Every row gives one point. The points of each table are mixes of a few directions, plus a little noise. How many directions does each table use, and how many do they share? Where both have some left over, give the other angles between the two spaces (their principal angles), to ten degrees, smallest first.

First, 4 rows:
[[-46  18]
 [-29  11]
 [ 21  -8]
 [ 54 -21]]
Second, 4 rows:
[[-15  19]
 [-21  26]
 [ 46 -57]
 [ -9  11]]
Directions: first 1, second 1, shared 0; angles 30

First, 4 rows:
[[ 46 -47  -8]
 [  5  -8 -12]
 [  4   1  21]
 [-55  54  -1]]
Second (6 x 3):
[[  0  -4 -19]
 [  0   5  21]
 [ -1 -19 -84]
 [  0   9  41]
 [  0  -7 -31]
 [  1  16  72]]
Directions: first 2, second 1, shared 1

First:
[[  6 -19 -47  12]
 [ -9  30  72 -18]
 [ -2   7  16  -4]
 [ -9  28  68 -17]
 [  9 -26 -64  16]
 [  8 -25 -62  15]
 [ -3   6  15  -4]]
Second (8 x 4):
[[-89  29  41  32]
 [ 30 -11 -16 -10]
 [ 17 -18 -38   3]
 [ 23 -21 -46   3]
 [ 17 -15 -30   1]
 [ 29   5  25 -22]
 [-56  28  50  13]
 [ 29   1  14 -19]]
Directions: first 1, second 2, shared 1

First:
[[-14 -28  -2  -4   3  10]
 [ 20 -55  12  32 -24 -63]
 [ 27  43 -17 -33  -1 -26]
 [-43   3 -41 -16  13  78]
 [ 10  -3  60   1  12 -22]
 [ 18  45 -50 -13 -13  -7]
 [-18  -6  40  32  10  30]]
Second (7 x 6):
[[-12 -34 -37 -13  -7   3]
 [ -5  30  55  15  19  25]
 [-53 -57 -19 -15  14  61]
 [ 16  15   1   3  -6 -20]
 [ 58  75  40  22 -10 -61]
 [  5   8   6   3   0  -4]
 [ -9 -37 -46 -15 -10  -3]]
Directions: first 4, second 2, shared 2

First, 9 rows:
[[ 21 -48 -45  37 -48   7]
 [ 34 -31  79 -26 -18 -42]
 [-28  47   4 -17  43  11]
 [-29  35 -38   6  27  25]
 [ -4  15  25 -16  16  -7]
 [ 14 -27 -11  14 -25  -3]
 [  8  -2  32 -14   2 -14]
 [ -9 -12 -87  44 -21  34]
 [ -6  22  41 -26  25 -12]]
Second:
[[ 40 -70 -10  28 -62 -14]
 [ 18  28 -45  18 -66  36]
 [  2 -44 -16  19   1  -9]
 [ 16  13  76 -37   3 -27]
 [-12 -36   1   6  35 -17]
 [-28  22 -10  -4  41   8]
 [-35  29 -11  -7  52  10]
 [ 13  -3  32 -13  -8 -14]
 [-15  60 -16  -9   3  28]]
Directions: first 2, second 3, shared 2

First, 9 rows:
[[-17   8   5   3   0  -2   9 -11]
 [ 69 -34 -18 -14   0  10 -41  47]
 [  9  -5  -2  -2   1   2  -5   5]
 [-49  23  13  11   0  -7  29 -33]
 [-93  45  26  19   0 -12  54 -63]
 [ 46 -22 -12 -10   0   6 -27  31]
 [ 31 -15  -9  -8  -1   4 -19  22]
 [-73  35  19  16   0 -10  43 -50]
 [ 75 -36 -21 -15  -1  10 -45  52]]
Second, 7 rows:
[[  1  45  29  30 -59  58 -14  23]
 [  0 -30  25  50  28 -15   8   4]
 [ 12  52 -19  -2   2  -1  -4 -29]
 [ -5 -74   2 -64  42 -40 -10 -25]
 [-12   5 -39 -29 -25   5  18  33]
 [ 10 -27  17 -11  47 -32 -15 -46]
 [ -7  28 -14  26 -36  25  18  40]]
Directions: first 1, second 4, shared 0; angles 70

First:
[[ -2 -58  93 -36 -67  55  34  11 -48]
 [  7  31 -45  15  31 -36 -14  -3  28]
 [-60  19  -6  50  83  -1 -23   2  11]
 [ 13   7  -8  -2  -3 -14   0   2   6]
 [ -1  -5  39  -2   4  -8  14  15  -2]
 [ 25  19 -37  -3  -1 -29  -5  -3  18]
 [ 17 -14 -38 -22 -49  31  -7 -24 -12]]
Second:
[[  7  -8   6  36  45 -16   3  19 -21]
 [-51  45  20 -18   7 -16 -17 -13  59]
 [ -9  10  50   2   6 -13 -19   0  -6]
 [ 11 -19 -16 -56 -68  22  62   9  32]
 [-40 -10 -38  27  40  32  10   2   2]
 [ -4 -15  48  17  20  -1   5  18 -26]
 [ 28  25 -23  20  27 -45 -24  -1   4]
 [ 57 -28 -46 -25 -79  35 -20 -34 -45]]
Directions: first 3, second 5, shared 3

First (9 x 11):
[[ 19   6 -25  30  37  16   5 -35  31 -42  10]
 [ 29 -18  17 -62 -27  41  24 -82  45 -11 -15]
 [-35   9   8  17  21 -46 -17  36 -77   8  11]
 [ 27  34  24   1 -18  -4   9 -47   6   4   4]
 [-48  39 -62 -16   6 -15 -14 -31 -26  -3  29]
 [ -4 -35  87 -32 -18 -28   4  62 -38  38 -35]
 [-13 -24  -9   4   5   4  -5  52  10   8  -9]
 [ 10 -40 -65  46 -10  42  -9  35  10  -7  16]
 [ 13  29  23  11   4 -11   6   6  37   6 -10]]
Second (8 x 11):
[[-15  39  23 -25 -40 -13 -37 -10  21 -29 -48]
 [ 27  -5 -14  35  27  34  35  30 -40  19  18]
 [ 43 -29 -16  58   6  12  49  40 -52 -17  51]
 [ 10  -8  21  17 -15 -34  16  -6  11  19  30]
 [-40   8  19 -48 -33 -45 -43 -43  57 -17 -27]
 [-18 -47 -47   2  28  25  27   4 -20 -37  17]
 [ 13  26  13 -43  -2  -9 -84 -10  25   9 -23]
 [-19  17   1   5  29  30  37  -5  -2  53 -19]]
Directions: first 6, second 5, shared 1; angles 30, 80, 90, 90

First (9 x 12):
[[  8 -19   5 -21   4   4   2  12  21   3 -54  20]
 [ -4  10  -3  11  -2  -2  -1  -6 -11  -1  28 -11]
 [ -7  18  -5  20  -4  -3  -2 -12 -21  -3  52 -20]
 [  4 -10   3 -11   2   2   1   7  12   2 -29  11]
 [  2  -5   1  -5   1   1   1   3   6   1 -14   6]
 [ -6  14  -4  16  -4  -3  -2  -9 -17  -2  43 -16]
 [-10  24  -7  27  -6  -4  -3 -16 -29  -4  70 -26]
 [  7 -17   5 -19   4   3   2  11  20   3 -49  19]
 [  7 -16   5 -18   4   3   2  10  19   2 -46  18]]
Second (10 x 12):
[[  1  -3   1  -4   0   1   1   2   4   0  -9   4]
 [ -4   9  -3  11  -2  -2  -1  -6 -12  -2  28 -11]
 [  8 -17   5 -19   4   3   2  11  20   3 -49  18]
 [ -2   5  -2   6  -1  -1  -1  -4  -6  -1  15  -6]
 [ -1   2   0   3  -1  -1   0  -2  -3   0   7  -3]
 [ 10 -22   6 -25   6   4   3  14  27   3 -64  24]
 [-14  32  -9  36  -8  -6  -4 -21 -38  -5  95 -35]
 [ -3   6  -2   7  -2  -1   0  -4  -7  -1  17  -7]
 [ -2   6  -2   8  -1  -1  -1  -4  -8  -1  20  -7]
 [  8 -20   6 -22   5   4   3  13  23   3 -58  22]]
Directions: first 1, second 1, shared 1

First (9 x 14):
[[-30 -50 -39  67 -65   2  24 -72   7  59 -28  18 -21  44]
 [ 53  50  46 -56  30  14 -24  17  14  -7  40   2  13 -17]
 [-27   2   3 -18  21  22  35  32  -4   7   8  16  15 -44]
 [ 69  -2  16   1  -8 -26 -46 -33  17 -44  27 -24  -7  41]
 [ 18  34  25 -54  43   6 -21  76 -22  -6  49   5  14 -40]
 [  0 -29   0  -1  15   3  34   4   9 -49  18  -4  18 -26]
 [-20 -27 -26  26 -22 -11  -7   5 -22  30   2   7 -13  15]
 [-26  22  -9  15  -5 -12  -9 -14   1  -2 -65 -17 -11  20]
 [-37   1 -15  21 -10   0  15 -15   1  11 -49  -3  -6   6]]
Second (8 x 14):
[[ 30 -32  11  -7  22 -37 -62  43 -34 -69  -5  -7  19  15]
 [-12  -5  -8  14  -2  -2  25 -23  17 -25 -20 -15  -2   0]
 [  5 -31 -11  20 -39  24  32 -41  14  60  46  30  -7   4]
 [-19   3   8   0  -3  30  46 -31  26  13 -22  15  12 -17]
 [ 22  33   8 -18  26 -22 -20  18   6 -54   5 -39  -7  -1]
 [ 12  46  24 -21  14   0 -28  -5   9  -8 -41  -9   2  10]
 [-20 -22 -16 -16  -6  19  -3  77 -55  95  85  51  -1 -33]
 [-19   9 -16  27 -13 -12  11 -37  17 -13 -49 -26 -17  22]]
Directions: first 5, second 6, shared 5

First:
[[-10  43   4  -5 -16  17 -20  37 -16   7  -7  15  26  -7  15   0  -7  12]
 [ 58  10 -28  -5 -18  20  12  46  -2  24  15  -7  -1  -2  -6 -46 -10  15]
 [-36 -10  24 -23  10 -31  39  -7   0 -41 -23  29  -7  25  14  -8 -13  30]
 [-68 -41  35 -31  -1 -44  11 -74  32 -29 -30  32   0  40  27  50  33  13]
 [-61 -40  33 -30 -22 -42   1 -56  22   7 -25  11  -5  34  24  28  25   4]
 [ -3 -37 -19  19  35 -10 -34 -21 -41  33  20 -59 -31 -55 -53   1 -15 -71]
 [ -8 -26  11  32  -1 -12 -10 -22  -7  32  12 -50 -27 -11 -19  -9  -8 -41]
 [ 20  60  13  52  -4  41   6  12  35 -42   6  23  27  20  27  22  13  26]
 [ 75 -35 -76 -50  23  13 -14  31 -37  40  24 -17 -12 -52 -53 -35  -9 -20]
 [ 31  78   5  43  -6  47   7  52  12 -33   8  23  31   9  23  -5  -9  33]]
Second, 8 rows:
[[-40 -49   8   0  64 -48  27 -35 -24 -48  -2 -15 -40 -22 -33  -2 -27 -22]
 [  0  45  18  41  -8  26  -7  16  -1  -7  -3   2  13   5  10   9  -8  -2]
 [-15  74  12  10 -22  13  -6  90 -29   1   1   5  27 -14  26 -45 -37  32]
 [ 54 -67 -18 -23 -20  22  -1 -93  37  42 -18  15 -14  44 -21  59  55 -32]
 [ 10 -10   1  -9  -2   7   8 -13 -11   9 -17  11  -7  13 -12   7  -4 -11]
 [  1 -31 -33  -8  -8 -24 -31 -20  72   3  54 -29  18 -21  32   8  63  23]
 [-17  80  12  30 -21  16 -16  81  -8  -7  15  -4  33 -18  34 -33 -21  32]
 [  6 -44  -2 -40  15 -12  27 -26 -36   8 -33  17 -29  14 -36  -2 -21 -19]]
Directions: first 6, second 4, shared 3; angles 90

First:
[[  6   2  -6  -5   2   7   8  -2   6  15   3   5  -8 -16  -5  -5  -2  12
    1  12]
 [ 11 -15  25  35 -23 -40   4  17  -8 -35 -12  14  -8  43  -4  28   5   8
    6   2]
 [ 11   4 -14 -12   6  16  15  -5  13  32   7  10 -16 -33  -9 -12  -5  23
    2  24]
 [ -5  25 -49 -62  39  73  10 -29  24  82  25  -9  -5 -95  -3 -51 -12  12
   -7  22]
 [  3 -11  20  25 -16 -30  -3  12  -9 -32 -10   5   1  37   1  21   5  -3
    3  -7]
 [ -7 -10  24  25 -15 -32 -15  11 -17 -47 -13  -6  14  51   8  23   7 -22
    0 -25]
 [-16  -2  14   9  -3 -14 -21   3 -16 -36  -8 -16  22  35  12  10   5 -32
   -4 -32]
 [ -2   7 -13 -16  10  19   2  -8   6  21   7  -3   0 -24   0 -13  -3   2
   -2   4]]
Second:
[[-13 -40  34  20   6   4 -36   3  30  -7  21  -6 -39 -33  21 -13 -36  16
    0  24]
 [ 24 -18  42   3  17  -5 -13   5 -14   8 -18 -24 -29  13  23  11   0  39
   17 -41]
 [-16  28 -48  -3 -18   4  45  -2  14   1   0  21  44   0 -38  -1  21 -39
  -15  25]
 [ -9   8  -7  21  -5   8  61  12  38   8 -37  -7  25   1 -17  -7  22   9
    1  -7]
 [-30 -14  -8  10  -8   8 -24  -2  30 -14  32  15  -7 -35   3 -22 -30 -17
  -13  51]
 [ 12 -26  20   7   2  -6   3  -1   5  12  13  -3 -21  -9 -16  22   0  -6
   -1  -1]
 [ 12  19 -17 -29  -1  -8 -33 -12 -49  -5  20  11   3  17   4  10   0 -18
   -2  -4]
 [ 21  44 -16 -29   6  -4  -2  -2 -54  -3 -31  -7  24  45  19   1  23  17
   12 -47]]
Directions: first 2, second 4, shared 0; angles 60, 70

First (10 x 24):
[[ -1   2  -2   2   2   1   0   2  -2   1   2  -1   0  -1   0   1   1   2
    2   1   2  -3  -1   2]
 [  2 -28  25 -31 -31 -20  -3 -24  26 -20 -23  10   5  24  -2 -18 -11 -22
  -44 -14 -24  33   7 -21]
 [  1 -11  11 -12 -12  -8  -1 -10  10  -8  -9   4   2  10  -1  -8  -5  -9
  -18  -6 -10  13   2  -8]
 [ -2  56 -50  59  62  39   4  47 -50  40  44 -18 -10 -47   4  36  22  43
   86  28  47 -65 -14  39]
 [ -1  11 -10  13  12   8   1  10 -10   8   9  -4  -1  -9   1   7   5   9
   17   5  10 -12  -2   8]
 [  2 -44  40 -48 -51 -32  -4 -39  40 -33 -37  14   8  38  -3 -28 -17 -35
  -70 -22 -38  52  11 -32]
 [  2 -54  48 -57 -60 -37  -4 -46  48 -38 -42  18   9  46  -3 -35 -21 -42
  -83 -26 -45  62  14 -38]
 [ -1  39 -34  41  42  27   3  32 -34  27  31 -12  -6 -32   4  25  16  30
   60  19  32 -46 -10  27]
 [ -3  34 -31  36  38  24   3  29 -30  25  28 -11  -7 -30   4  22  14  27
   54  18  29 -41  -9  25]
 [  0  -5   4  -4  -3  -2   0  -3   3  -2  -3   1   0   4   0  -3  -1  -3
   -5  -2  -2   4   2  -2]]
Second:
[[ -1 -19 -19 -17 -13  12 -48  10   7  16 -14 -34   7 -49  -8  55  43  -1
  -28 -33 -65   3  10  32]
 [ 33  -5 -39  11  29  51  -7  22 -50   6   1  -4  10 -30  37  41  38  31
   24  -7  15 -58  -9  46]
 [  4  16  38  28  11 -18  39  19  -1   2  13  19  13  30 -26 -53 -23  15
    0  31  38   5  10 -42]
 [ -7  17  -3   6   6  -7 -14 -13  12 -13   6 -14 -15 -23  -5  14   2 -11
    0  -5 -20  19  -4  23]
 [ -8 -11   0 -27 -19 -27 -34   0  44  29  -1 -20   3   2 -28   6  -3 -14
  -28  -5 -47  38  20 -18]
 [ 48  -6  12 -19  16 -24   6 -13  28  -4   9  15   9  56  -1 -47 -34   0
  -22  30  14  37  16 -30]
 [-16  12  31  36   3  16  49  -4 -40 -47  -8  26  -5  -8  13 -18   0   4
   15  -4  42 -27 -20   8]
 [-29  24  34  41   7  -7  61  11 -23 -10  12  32  -4  26 -11 -51 -28   9
   34  27  67 -20 -13 -37]
 [ 55  11 -22 -30  32 -34 -37 -24  56  16  28 -13  -6  40  -2 -20 -36  -8
  -13  34 -16  60  19  -7]
 [ 14 -20   0   1  -4  30  18  -3 -37 -29 -19  18   9  -1  33   7  15   9
   -1 -15  19 -35 -12  16]
 [-95 -20 -30 -29 -65   6 -32  -1   2  34 -27 -24 -20 -44   0  65  24 -36
   16 -55 -47 -26 -18   7]]
Directions: first 1, second 6, shared 1

First:
[[ -3  22  15 -18 -12  -9  -2  -4  35  39   1 -18  37 -19   0  27 -18 -15
    0 -10  40 -21 -24   9   8  46  49  13  -1 -12  -5 -31]
 [ 20 -20 -26 -10   8   0 -14 -10   1   5  11   7   7   2   8 -18   6  -1
  -12 -17   0  11  15  -8  20 -27  -1  11  -3 -14   3  -3]
 [  9  14  -1 -38 -11 -12 -16 -17  55  67  10 -23  60 -26   2  27 -25 -29
  -10 -34  64 -24 -33   8  28  50  79  31  -1 -30  -4 -51]
 [-31  30  50  41 -16   5  32  17 -48 -39 -25  -1 -36   0 -13  15  -2  38
   13  62 -31 -17  13  -1 -38   5 -36 -37 -16  43 -19  20]
 [ 35 -46 -65 -30  18  -1 -35 -17  28  13  26  13  15  13  15 -34  18 -30
  -14 -57   3  32   7  -7  38 -40   2  29  17 -38  24  -1]
 [-26   1 -17  -9  16  -2   2  25  48 -26  -1 -13 -22  29   0  11  19 -64
   51 -40 -16  18 -60  23 -42  46 -16  -4  64   1  44  31]
 [ -9   0  22  40  -2  11  20  10 -66 -52 -12  19 -45   9  -8 -16   9  46
   -3  54 -47   6  40 -10 -20 -44 -57 -32 -21  34 -17  30]
 [  6   0  21  23  -8   5  11  -6 -53 -13  -6  12 -12 -10  -2 -11  -2  50
  -22  44 -14  -7  46 -14   9 -38 -22 -12 -39  17 -29   1]]
Second:
[[-45   9  19  43  11   9  34  39 -23 -83 -23   2 -74  37  -9   1  27  -9
   55  28 -69  20 -23  15 -72   9 -81 -45  41  45  27  67]
 [  4  -1  -3  -4  -2   0  -5  -5   2   7   2   0   9  -4   1   0  -2   1
   -5  -4   5  -2   1  -1   6  -1   6   5  -3  -4  -1  -8]
 [-35   6  13  33   7   6  24  29 -17 -62 -17   2 -58  31  -8   1  20  -8
   40  20 -53  15 -17   9 -55   9 -61 -34  31  35  19  50]
 [ 54  -9 -21 -47 -11 -10 -37 -45  28  95  28  -4  88 -44   9  -2 -32   9
  -63 -32  78 -23  27 -15  84 -12  93  53 -46 -54 -30 -77]
 [ 17  -2  -7 -15  -3  -3 -11 -15   8  30   8  -2  27 -12   5   1  -9   3
  -20  -9  24  -7   9  -3  26  -3  26  15 -14 -18 -10 -23]
 [-31   7  12  27   7   8  20  27 -15 -55 -13   1 -50  24  -6   0  17  -5
   34  18 -46  13 -15   8 -48   6 -52 -30  25  31  17  44]
 [ 31  -4 -13 -23  -8  -6 -20 -26  15  51  14  -2  46 -23   6   0 -17   5
  -34 -18  43 -11  13  -7  44  -8  49  28 -23 -26 -14 -41]
 [ -2   1   1   0   0   0   2   2  -1  -1  -2  -1  -2   1  -1   0   3  -1
    3   2  -1   2   0   1  -3   0  -2  -1   2   2   1   4]
 [ 10  -2  -4 -10  -2  -1  -9  -8   4  19   5   0  19 -10   3   0  -5   2
  -12  -6  17  -4   5  -3  15  -4  19  11  -9 -12  -5 -16]]
Directions: first 3, second 1, shared 1
